Each row is a point. Each copy is the shape, with its points in the same order, stretched, turned, moved and blurred by noise. Some copies are also mirrored. Which?
In the rows, zero is written as 128.

Shape (7 x 3):
[[116 183 109]
 [ 90  95 153]
 [136 138 161]
 [125 122  94]
 [118 112 101]
 [190 134 109]
 [131 161 144]]
Copy 1 (7 x 3):
[[176  77 117]
 [ 77 142  93]
 [117  99 152]
 [158 154 102]
 [142 157  95]
 [182 143 174]
 [142  83 146]]
Copy 1 is: mirrored
Copy 2 (7 x 3):
[[129  96 169]
 [ 84 169 126]
 [108 115 114]
 [171 136 181]
 [161 145 175]
 [218  96 158]
 [109 102 136]]
Copy 2 is: only turned
Copy 3 (7 x 3):
[[146  90 107]
 [103 149 117]
 [121 110 141]
 [160 138 120]
 [151 147 124]
 [169 122 162]
 [128  93 139]]
Copy 3 is: mirrored

Shape (11 x 6):
[[132 150 146 121 159 127]
 [145 177 188 110 106 118]
 [154 120  83 122 113 122]
 [133 156 117 130 140  70]
 [ 98 145 117 125 159 152]
 [110  86 130 127 120 117]
 [114 174 103 144 111 104]
 [ 76 157 138 115 167 110]
 [106 195 149 124 134 126]
 [111  98 114 106  90 135]
 [128 109 162 139 151 126]]
Copy 1 (11 x 6):
[[142  96 103 133 136 133]
 [182 122  92  76 132 128]
 [124 143 127 157 101 111]
 [177 106 140 159 107 109]
 [112  73  93 146 121 134]
 [ 99 117 148 114 122 119]
 [177  98 108 147  78 125]
 [141  50 109 139 125 118]
 [178  77  78 120 109 134]
 [ 96 127 130 103 110 101]
 [118 110 126 110 140 145]]
Copy 1 is: mirrored
Copy 2 (11 x 6):
[[162 154 158 142 181 125]
 [135 136 203 205 160  99]
 [112  78  98  98 133 122]
 [106 119 181 111 204 135]
 [147 187 102 126 172 135]
 [114 155 151  83 116 148]
 [ 84 128 124 145 184 146]
 [128 219 162 122 208 130]
 [126 176 153 187 200 121]
 [ 92 137 111  99  95 113]
 [160 162 180 122 148 159]]
Copy 2 is: only turned

Shape (13 x 9):
[[ 91 126 110 144 139 135 115 142 106]
 [167 126  61 169 112  99 162 155 155]
 [117 127 158 127 107 146 112 153 118]
 [127 126 125 116 124 142  77 134  98]
 [ 96 116 116 112 138 147 126 128 135]
 [ 83 101 137 127 122 127 106 150 100]
 [152  94 135 138 115 130 135 116 102]
 [160 148  86 181 112 109 161 161 130]
 [150 131  81 123 126 101 158 166 117]
 [129 110 143 155 130 143 174 103  97]
 [ 97 139 118 118 136 142 129 135 105]
 [135 112 177 147 151 113 142  98 111]
 [131 120 152 127  96 107 129  87 101]]
Copy 1 (13 x 9):
[[118 140 125  95 153  83 130 137 106]
 [249  76 110  82 129 153 110  96 120]
 [ 97 162 115 127 126 114 146 149 161]
 [103 115 132 136 143  81 153 164 147]
 [118 137 145 119 127  96 143 103 111]
 [ 92 152 121  96 117  86 129 163 118]
 [140 107 167  94 115 159 133 160 144]
 [212 104 103  87 155 155 103 117 132]
 [184  72 129  99 114 132  77 104 129]
 [122 136 178  77 140 178 122 133 122]
 [ 96 132 136 114 145  97 123 117 117]
 [110 154 176 138 130 169 116 175 104]
 [ 90 111 133 121 116 166 149 170 107]]
Copy 1 is: only turned
Copy 2 (13 x 9):
[[127 143 136 121 120 129  98 108 155]
 [113 132 111  90 105  92 117 121  61]
 [169 124 149 127 122 132 142 138 152]
 [131 134 148 112 119 140 138 119 173]
 [134 114 134 142 129 159 107 113 137]
 [154 143 146 123 116 160 107 121 166]
 [152 141 113 117 100 139 135 136 132]
 [132 137 121 100 108  76 108 150  85]
 [112 106 132  94 103 115  99 144 102]
 [146 144  95 141 103 131 118 139 144]
 [122 124 144 141 114 136 108 132 153]
 [148 146  81 126 150 149 140 148 158]
 [130 164 124 134 117 154 153 151 137]]
Copy 2 is: only turned
Copy 3 (13 x 9):
[[113 125 124  85 114 130 147 142 175]
 [116 109 148 149  79 187 157 157 166]
 [111 112  91 119 128 113 131 106 127]
 [117 101 120 106 142  96 103 117 155]
 [134 148 134 105 110 127 158 126 157]
 [119 119 104  93 120  92 139 143 149]
 [133  86 126 118 113 131 127 122 107]
 [106  94 124 129  85 188 142 144 159]
 [134 128 114 138  77 144 113 155 147]
 [138  97 131  88  99 162 144 117 106]
 [126 141 120  96 104 128 129 127 157]
 [140  81 105  97 152 154 126 126  90]
 [110  94 128 113 134 134 118 125  77]]
Copy 3 is: mirrored

Shape (15 x 12):
[[ 96 101 122 188 151 139  98 176 104 126 167 146]
 [165 146 156 124 145 131  80 180 150 117 125 170]
 [ 84 104 108 103 123 133 105  99 120 104 119 167]
 [100 143 138 174 138 145 147 149 134 152 124 107]
 [144 177 151 114  90  81 141 186 185 155 166 143]
 [ 76  87 104 114 143  76  83 105 158 125  99 163]
 [102 115  93 111 109  98 121 151 140 107 151  97]
 [128 142 152 178  97 111 156 135 170  88 108 102]
 [ 93 137 138 176 143  88  98 148 137 145 114 122]
 [115 113  87 179 135 136 153 101 164 111  92 131]
 [151 124 114 146 117 125 162 153 116  83  76 157]
 [122  90 145 138  92 150 113 167 176 164 129 127]
 [ 90 135 110 162 134 126  93 147 146  91  87 121]
 [147 138  94 139  90  80  89 132 124 104 117 141]
 [165 161 147 107 147  65 158 128 127 140 153 131]]
Copy 1 (15 x 12):
[[139 173  57 118  99 141 137 165 130 118 169 127]
 [ 92 162 105  97 137 176 118 111 145 137 196 125]
 [160 117 145 108 101 127 129 144 178 155 113 148]
 [112 132 105 140  99  96 145 139  86 114 150 125]
 [ 77 176 123 146 144 153  90 101  86 101 177 202]
 [160 149 179  82  97 114 104 141 157 181 132 173]
 [132 154 126 129 148 131 133 167 107 155 104 173]
 [ 89 135 113  99 126 105 134  92  59 137  98 147]
 [107 174 133 111  94 111 148 130 105 136 162 145]
 [116 114 127 109  93  94 109 146 101 153  81 121]
 [ 83 125 122  85 131 144 140 152 108 109 118 132]
 [138 131  85 118 133  80  88 130 120 134 165 164]
 [ 99 143 120 100 106 116 164 151 123 179 126 139]
 [ 80 189 131 105 138 136 134 134 147 127 105 142]
 [105 164 172 128 140 171 112 103  85  90 145 134]]
Copy 1 is: only turned
Copy 2 (15 x 12):
[[120 147 115 150 150 156  79 161 139 205 188 129]
 [120 124 160 128 197 120 107 151 135 151 136 138]
 [113 124 150 143  94 164 152 176 107 117 145 111]
 [136 150  93 104 137 137 129 120 148 175 140 157]
 [150 105 122  90 197 117  92 100 177 112 161 150]
 [ 72  99 150  90 106 192 135 165 111 101 111 112]
 [113 162 123 132 117 152  96 159 169 124 176 130]
 [198 154 103  93 133 169 131 153 175 143 103 127]
 [123 127 130  73 136 171  88 117 131 170 131 146]
 [137 145  92  98  78 160 163 179 135 135 103 100]
 [156 137 159 116 112 130 140 151 182 162 123 118]
 [ 95 172  95 155 176 161 175 160 154 138 143  98]
 [149 160 137  92 118 169 125 177 140 163 138 147]
 [143 149 179  96 116 129  82 153 131 137 154  68]
 [127  77 144  95 128 113  69  68 145 113 117 146]]
Copy 2 is: only turned
Copy 3 (15 x 12):
[[117 189 144 101 168  94 183 152 177 159 136 123]
 [171 140 134  99 113  86 201 115 122 129  93 139]
 [117 118 135  93 181 152 160  97 151 164 156 163]
 [ 94 154 112 117 120 135 124 117 162 115 145  88]
 [165 135  90 101 115 124 113 136 102 111  50 103]
 [163 109 138  28 183 136 168 110 125 144 158 118]
 [136 139 123 126 203 131 132 115 103 127 115 126]
 [173 149  91 112 125 173  91  55 136  96 108 101]
 [149 169 132  55 120 127 145 135 138 109 148  83]
 [153 105 106 100 153 147 128  64 161 152 174  69]
 [206 122  82 155 146 169 174 103 144 137 148 123]
 [ 80 156 127  98 173 159 156 106 129 112  68 110]
 [145 165 121  78 145 141 163  79 126 139 159 121]
 [200 144 148 105 143 153 152 116 106 139 118 115]
 [204  83 112 132 107  97 111 144 122  89 112  85]]
Copy 3 is: mirrored
Copy 4 (15 x 12):
[[198 105  76  60 148 149 109 193 168 154 142 112]
 [170 110 166 146 129 131 110 190 141 104 163  92]
 [136 139 153  53 165 156 115 109 145 152 185 111]
 [155 121 101 144 128 179 125 136 147 112 117 139]
 [222  95 155 221 102 128 155 143 118 125 121 133]
 [166  74 168  66 153 176  82  82 148 138 172 141]
 [190 105 112 127 159 119 119 105 140 122 114 140]
 [173 127 137 144  79 148 125 113 164  98  94 118]
 [192 102 112 131 118 186  77 118 137 114 145 153]
 [140  78 105  87 106 191 137  93 168 113 135 106]
 [141 121 137  77  86 131 154 136 117  78 120  87]
 [178  99 144 141 168 175 115 131 152 133 114 105]
 [187 125 110  85 140 190  94 107 152  90 159 111]
 [180 103 123 113  99 126  94 106 106 114 157  92]
 [124 108 166 198  80  80 142 142 110  97 116 174]]
Copy 4 is: only turned

Shape (15 x 12):
[[125 139  94  93 138 102 162 124 131 134 118 124]
 [ 97 143 150 137 153 154 169 126 116  98 145 107]
 [104 113  83  85  97 102 116 144 118 112 124 145]
 [162 142 107  87 145 145 125 181 125 115 131 154]
 [109 115 101 120 112 169 176 139 127 123 126 123]
 [133 143  98 119 120 174 141 126 146 102 140 104]
 [141  47 146 104 127 153 133 117 119 121  62 125]
 [108 135  80 134 137 171 124 128 119 129 110 104]
 [107 119 151  87 123 146 125 130 148 131  86 137]
 [106 124  79 148 127 165 122 131 135 140 157 144]
 [126 151 123 137 126 171 121 183 112 144 137  99]
 [118 146 172 135 119 143 173 121 122 136 139 106]
 [129 137 153 111 133  44 150 197 172 117  57 117]
 [114 143  95 141 109 163 135 119 116 117  87 143]
 [159 148  82 140 126 166 137 118 121 105 153 113]]
Copy 1 (15 x 12):
[[132 106 100 116 112 185 117 138 112 125 141 108]
 [105 192 115 119  91 104 148 114 133  60 105 124]
 [142  85  79 127 159 188 120 135  90 159 104 136]
 [148  84 153 177 161 167 140 118 111 112 106  87]
 [154 153 103 143  97 147 127 126 121 127 118 143]
 [158 126 151 129  99 123 136 151 117 129 100 146]
 [185 119 107 156 168  94 140  73 175 105 146 187]
 [160 124 132 128  88 119 190 134 108 163 132 162]
 [165 138  80 139 154 111 137 127 142 134 123 120]
 [140 106 118 156  87 128 147 126 116 180 116 137]
 [145 160 155 158 116  99 152 138  68 122 137 132]
 [117 200 120 114  94  97  99 127 118  83 124 121]
 [ 63 159  42 173 203 194  93 205 109  83 174 131]
 [150 162 131 116 113 146 155 128 124 172 119 156]
 [152 105 190 120  94 135 128 125 113 136 109 145]]
Copy 1 is: mirrored
Copy 2 (15 x 12):
[[ 78 101 123 166 151 103 111 136 116 140 129 103]
 [108 152  94  71 124 143  94 141 121 133 121 126]
 [103 122 135 173 158 101 166 157 110 143 156 107]
 [170 102 109 129 145  92 145 176 112 164 147  52]
 [ 80 127 107 125 101 127 142 155 151 173 123 128]
 [109 111  97 130  95 133 123 171 151 126 171 133]
 [101 155 185 175 133 177 174 210 141 167 117  77]
 [ 83  63 110 115 100 153 137 182 121 130 138 133]
 [105 125 161 137 154 135 172 162 143 113 129  69]
 [119  93  82 136  80 147 144 151 108 120 125 131]
 [151  70 116  64 106 144 155 139 137 164 143 120]
 [131 143 115  88 129 149 116 108 164 136 107 142]
 [ 93 126 249 125 139  25 150 113 117 146 121  42]
 [ 98  83 111 114 115 130 151 201 143 130  99 136]
 [144  99  64 131  91 141 104 183 135 136 151 153]]
Copy 2 is: mirrored

Shape (17 x 12):
[[140 143  98 140 121 134 107 138 127 166 147 120]
 [128 126 106  37 108 135 158  98 170 133 120 128]
 [124 154 108 175 123 139 146 126  97 138 143 141]
 [ 95 124 119 154 115 140 141 132 106 136 146 129]
 [126 174 132  72  62 108 123  83 162 120 137 122]
 [108 191 184  60  85 143 139 104 179 166  83 109]
 [111 126 114 134 122 123 126 148 151 138 182 103]
 [142 206 154  98 149 119 170 115  77 118 140 116]
 [117 141 102 106  98 149 145 130  92 113 167  95]
 [123 122  78 130 120 159  90 168 126 146 137 122]
 [114 139  93 167 157 159 114 128 112 112 135 109]
 [147 171 143 111 140 126 147 143  85 154 152 134]
 [ 88 209 181  93 178 109 140 132  69 139 119 161]
 [138 182 147 109 148 127 173 156  94  82 126 148]
 [148 151  99 153  91 165 113 146 105 141 159 168]
 [152 138 128 142  97 115 119 136  86 128 105 137]
 [139 120 159 111 137 152  98 118 120 149 165 131]]
Copy 1 (17 x 12):
[[146 135 130  80 111 114 123  92 107 144 149 129]
 [ 91 105 131 147 145 102 164 122 150 233 108 102]
 [149 169 137 118 118 100 110 106 155 105 163 166]
 [144 180 140 113 134 114 118 126 157 127 153 177]
 [133  60 127 113 155  76 172 145 147 188 151 120]
 [114  28 178 152 138 160 163 131 136 210 156 151]
 [134 161 158  81 110 104 154 135 131 154 164 113]
 [128 121 167 192 129  91 103 142 114 144 183 128]
 [104 152 157 106 141  66 102 138 133 149 176 164]
 [123 152 116  60 136 131  92  90 114 157 150 128]
 [113 184 110 110 160 136 131 101 115 104 175 151]
 [147 136 153 150  95  99  88 123 112 157 167 128]
 [185 135 163 199 150 156  92 137 127 173 187 128]
 [112 146 122 175 131  98  75 146 164 136 174  99]
 [148 154  98  73  93  86  82  76 172 144 170 156]
 [148 127  84 122 128 101  75 147 133 109 131 145]
 [130 147 108 118  84 125 131 124 119 184 172 152]]
Copy 1 is: mirrored
Copy 2 (17 x 12):
[[135 166 148 121 150 127 128 119 142 155  79 105]
 [109 162 119 161 125 161  69  73 102 120 159  98]
 [129 147 132 118 125 118 157 150 145 121  83 151]
 [122 126 135 137 122 135 161 122 150 135 111 136]
 [ 79 130 123 129 178 140  43 126 144 123 145 127]
 [ 70 159 128  94 220 137  88  76 148 117 177 101]
 [139 167 125 153 153 148 136 133 136 176 110 123]
 [117 214 116  88 102 114 107 156 121 122 150 170]
 [124 174 146 147 106 152 105 116 156 148 125 159]
 [151 167 139 146 131 116 125  83 166 162  86 104]
 [159 183 146 159 122  97 155 141 170 127 105 126]
 [123 194 127  88 111 119 128 132 116 156 118 149]
 [ 92 173  79  74  94  86 138 138 144 127 159 136]
 [138 194  82 109  97  96 110 145 113 123 155 186]
 [122 142 143 138 128  88 132 110 145 141  53 159]
 [137 113 136  86 139 114 117 131 137 126 117 141]
 [113 157 162 139 131  95 147 112 115 173 120 116]]
Copy 2 is: mirrored
Copy 3 (17 x 12):
[[105 115 174 150 122 167 117 128 128 117 135  85]
 [109 132 148 129 118 108 123 169  87 235  91 118]
 [124 126 139 135 121 167  95 107 104  80 115 120]
 [111 127 130 127 136 137  88  82 110 114 120 115]
 [134 193 165 159  73 152 158 145  76 221  71  88]
 [183 198 229 103  54  97 141 146  94 215  97 130]
 [ 64 138 147 116 147 150 111  98 130 131 120  72]
 [110 173 133 105  27 172 107 174  98 109 115 147]
 [ 79 137 120 130  93 145  90 117  72 138 133  84]
 [ 99  85 162 124 150 174 114 119 120 137 176  83]
 [116 130 130 133 162 161  94 128 114  88 172 102]
 [ 96 115 148 111  52 164 105 143 128 106 127 124]
 [147 161 138  66  34 196  85 147 146 137 128 179]
 [109 138 105  70  74 175 140 144  92 114 125 159]
 [132  77 143 140  99 171 114 110  99 109 124  76]
 [136 133 130 164  82 157 159 110 105 116 139 143]
 [129 107 135 127  92 108 106 124 163 130 147  78]]
Copy 3 is: mirrored
Copy 4 (17 x 12):
[[139 118 139  94 132 110 131 135 149  92 135 140]
 [190 113 110 131 181 125 143 162  82 146 173 163]
 [107 100 148 121 145  88 123 149 156 132 136 100]
 [121 113 116 121 134  99 143 146 164 128 132 102]
 [165  74  90  99 184  95 129 125 111 153 163 141]
 [211  41  74 121 183 179 144 178 102 132 141 127]
 [121 128 117 123 131  98 138 110 141 114 108 161]
 [141  92 121 141 175  96  81 156  57 112 140  99]
 [145 126 109 129 153  50 142 124 123 125 117 123]
 [133 143 164  95 125 106 171 106 151  91 131 131]
 [109 142 169  93 120 101 157 119 116 115  94 111]
 [145  93 122 138 143 109  90 161 104  91 150 114]
 [117  76 111 124 155 164 103 186  61  91 191  64]
 [120 103 158 172 170 104 112 119  70 130 147  91]
 [125  83 162 121 133  60 146 121 175 119 157 121]
 [153 112 142 107 145 130 116 127 151 133 150  74]
 [172  96 105 116  82 112 126 157 117 104 132 152]]
Copy 4 is: mirrored
